Every row gives one point. Each copy is the shape, with its points in the same order, turned, moved and blurred by noise. Some copies are also mirrored. Which?

Shape (6 x 3):
[[-19 -50  -6]
 [-55  -5 -36]
 [  4  26 -21]
 [ -6 -41  -1]
 [ 12  23  19]
 [ 26  -7 -14]]
Copy 1 (6 x 3):
[[-34  32 -31]
 [-36 -34 -30]
 [ 23 -16  -1]
 [-21  36 -22]
 [ 16  11  32]
 [ 26  23 -12]]
Copy 1 is: mirrored
Copy 2 (6 x 3):
[[-39 -17 -26]
 [  7 -60 -33]
 [ 29 -29  19]
 [-32  -4 -18]
 [ 36  13  -3]
 [ -4  -4  24]]
Copy 2 is: only turned

Shape (10 x 4):
[[  3  -4  14   4]
 [ -2 -38  15 -11]
 [  2   9   9  -6]
 [  5 -18   2  -1]
 [ -4   2   1  10]
 [-11   8   4  -9]
 [  4   8 -57 -10]
 [-17  -5 -14   9]
 [-29  14   5  -1]
 [  6  -2  -5 -20]]
Copy 1 (10 x 4):
[[ -7  -9  14  10]
 [  0  -6   1  47]
 [  4  -4  14  -1]
 [-10  -1   1  22]
 [-11 -11   3  -1]
 [  8  -8   1  -4]
 [-15  34 -36 -18]
 [ -9 -11 -19  -1]
 [ 15 -22 -10 -10]
 [  5  18   1   8]]
Copy 1 is: only turned
Copy 2 (10 x 4):
[[ -4   7  -8   0]
 [ 23  33 -17  -3]
 [ -7   5   8  -4]
 [ 13  12  -5   6]
 [  3  -7  -4  -1]
 [  0   2   8 -15]
 [ 38 -25  42  12]
 [ 20 -16  -3  -8]
 [ -2 -12   1 -29]
 [ 11  13  20  -2]]
Copy 2 is: mirrored
Copy 3 (10 x 4):
[[ 11  -5   3  -2]
 [ 20 -24 -26  13]
 [  4  10   4   4]
 [ 10 -19  -4  17]
 [ -1  -8  11   4]
 [ -8   5  -8   3]
 [-27   2  17  60]
 [-17 -19   5  12]
 [-24   2  -3 -11]
 [  5   8 -11  27]]
Copy 3 is: only turned

Shape (12 x 6):
[[ -8  12 -22  37  -4 -27]
 [-19 -14  -2   4   3  -5]
 [ -8   0  10 -12  -1  -9]
 [-21  23  -5  16  12 -27]
 [ 10 -18  50  33 -23  16]
 [  5   2   9  -3 -21  15]
 [  9  -8  15  10 -10 -15]
 [  2  -5  24  -9  -8  -8]
 [ -5   4  27   0   8  23]
 [ 12 -11  -1  12 -39  11]
 [  8   1 -12 -20   8   3]
 [-11  11   7  -2 -14 -14]]
Copy 1 (12 x 6):
[[-16  16  13  -4  37  -9]
 [ 13 -20   1  11  21   3]
 [  1 -18   1   6   6  25]
 [-26  -3  24  10  15  -2]
 [ 15 -20 -36 -48  -3   3]
 [ 20  -2   3 -16   0  28]
 [ -3  -4 -16 -11  15  17]
 [  1 -22 -12  -4   1  29]
 [ 17 -15  -2  -7 -19   4]
 [ 29   8  -5 -29  26  25]
 [ 15   5   7  21   2  30]
 [ -6 -11  11  -7  13  24]]
Copy 1 is: mirrored
Copy 2 (12 x 6):
[[-30  24  -3 -43  -7 -16]
 [  1   5 -15 -10  -4  -1]
 [ 19  -4   7 -20  -1  -5]
 [ -7  -1  -2 -49 -18 -19]
 [ -4  -4  10  -8  60  21]
 [ 18   7  11  -2  26 -20]
 [  1  13  14 -18  10   9]
 [ 19   2  16 -17  12   7]
 [ 11 -27   6  -6  20  -5]
 [  0  33  10   1  33 -16]
 [ 13   1  17  -1 -15 -21]
 [ 13   5   5 -30   8 -10]]
Copy 2 is: only turned
Copy 3 (12 x 6):
[[ 45  17  -6  10 -16  13]
 [ -2  13   0  12  -6 -11]
 [ -6  11   6 -14 -12 -12]
 [ 23  25   6   1 -38   4]
 [-10 -48 -36 -11 -12   0]
 [  1 -19  12 -16   2  -9]
 [  4   1 -15 -17  -4   2]
 [-11   1  -6 -25  -9  -9]
 [-21 -19  12  -5 -21   0]
 [ 19 -24  -4 -11  20 -10]
 [ -8  14  27 -11   6   4]
 [ 12   7   5 -17 -17 -15]]
Copy 3 is: mirrored
Copy 4 (12 x 6):
[[-12  18  45  -2  -9   4]
 [  0  21  -4 -17  -2  -6]
 [  2   0 -13  -1   0   7]
 [-12  30  15  12 -19  11]
 [-30 -44  -6 -12 -16 -32]
 [-11 -12  -8  -1  20 -12]
 [ -5 -15   8  -4  -7   2]
 [ -2 -14 -17  -2  -5   7]
 [ -8  -3 -20  14  -5 -22]
 [-12 -19  13 -19  28 -10]
 [ 22   8  -7  11  18  -4]
 [-16   5  -5   6   2   9]]
Copy 4 is: mirrored
